Every row gives one point. Before rounding, the points of a table are all equally far from one centre. They may lie mostly on one side of it. Where is the centre, to within rounding?
In the rows, 128 means zero.

Points:
[[162  94]
 [156  88]
 [165  97]
 [164 132]
 [109 123]
 [156  89]
 [162  94]]
Centre: [139 114]

Points:
[[107  97 143 132  74 165]
 [155 135 138 100 103 159]
 [ 77 155 141 126  78 165]
 [117 132 134 118  50 169]
 [122 151 171 112  80 170]
 [144 139 134 111  68 117]
 [ 84 122 157 151  79 144]
 [123 154 141  88  94 123]
 [103 146 170 115 118 162]]
Centre: [117 137 135 129  93 146]

Points:
[[127 107 119  79  66 125  81 160 109 123 136]
 [174 172 132 103 111 104 146 197 140 114 117]
 [124 166 140 138  87  98 119 143  95  78 161]
 [164 183 161 114  83 101  96 130 121  58 148]
 [125 203 171 141  95 161 102 184 152 135 138]
 [117 138 147 117 121 123 150 120 102 126 136]
 [161 171 126 121 111  95  95 161 117 126  68]
 [139 140 119 122 117 121 107 126  83  96 117]
 [113 164 142 117 112 130 110 177  88  91 140]
 [151 169 114 100 115  81 101 140 106 106  93]
 [141 137 209 114 122 113  83 166 120 124 132]
 [135 168 150  94 100 133 128 121 105  82  95]
 [159 167 171  91 107 102 151 169 167  91 138]
 [143 173 112  98  75 116 146 153  90 144 115]
 [152 194 153 109 120  99 120 174 147  73 144]]
Centre: [145 158 146 116  85 120 102 147 142 126 132]

Points:
[[133  91 163 113 117 166 148  88 146  84  96 116  80 167 162 108 150 104
   97 127]
 [154  63 151 105 148 143 140 120  98  80  88 131  98 153 125 105 140 108
   97  92]
 [145  66 130 104 124 165 141  65 131  98 117 127 125 148 144 102 156  98
   76 127]
 [136  91  79  74 112 154 121 107 139 131 120 136  91 194 123  86 151  95
  124 103]
 [117  86 114  86 160 133 137 103 129 101  72 116 127 168 134 129 120  97
   76  99]
 [151  64 104  75 141 115 140 101 131 131  80 120 112 186 152 101 121  81
   95 118]
 [137  70 148  86 150 118 126  97 129 111  77 115 104 145 161  97 162 106
   81  97]
 [123  62 140  98 145 153 128  83 112  96  85 173 100 150 146  91 143  76
  114 113]
 [137  81 107  96 161 132 155 106 100  85 134 138 107 192 112 111 148  99
  118 118]
 [120  83 131  89 126 166 151 121 114  86 105 101  87 136 135 113 164 109
   74 154]
 [121  89 153  72 112 160 169  91 116 118  97  84 120 152 166 125 137 104
   85 133]
 [160  80  90  91 131 142 142 118 116 104 101 102 155 147 107 123 153  86
   92 147]
 [169 101 125  71 164 159 152 107 115 104  76 163  91 152 140 124 147 141
  111 109]
 [120  74 177 100 133 155 131 130 113  87  89 110 120 170 144  89 129  79
  101 126]
 [125  66 112  69 142 148 163  92 108  91  82 101  96 157 127  97 164  90
  108 136]
 [127  70 114  95 130 129 153 107 118 101  88 127 110 193 141 124 139  74
   83 101]
 [130  93 127  78 152 136 146  91 122  90 123 151  89 129 109 103 116  86
   82 159]
 [139  49 132  86 128 159 145 137 157 130 100 102  81 182 162 110 110 100
  126 121]
 [152 107 102  95 182 142 123 128 154 160  92 118 143 186 109 121 116  97
  131 107]
 [123 105  99  83 147 176 175 134 126 121 103  98  91 164 151 132 166  89
   91 128]
 [139  91 137  59 149 149 165 120 145  91  85 134 125 182 151 117 170  92
   90 124]
 [154 103  90 107 125 126 166 124 166 130 121 127 115 200 123 121 143  59
  125 132]
 [131  54 150  99 117 108 181 156 160 154  89 135  76 146 151  97 128  95
  106 125]
 [145  74 168  80 140 173 133  99 133 102 118 127 156 143 144 127 132  77
  134  99]
 [161  69 137  73 122 170 152  95 150 112  86 145 151 153 126  94 123  90
   83 110]]
Centre: [129  99 137 103 129 141 146 117 134 141 102 134 113 146 121 114 142 109
 127 131]
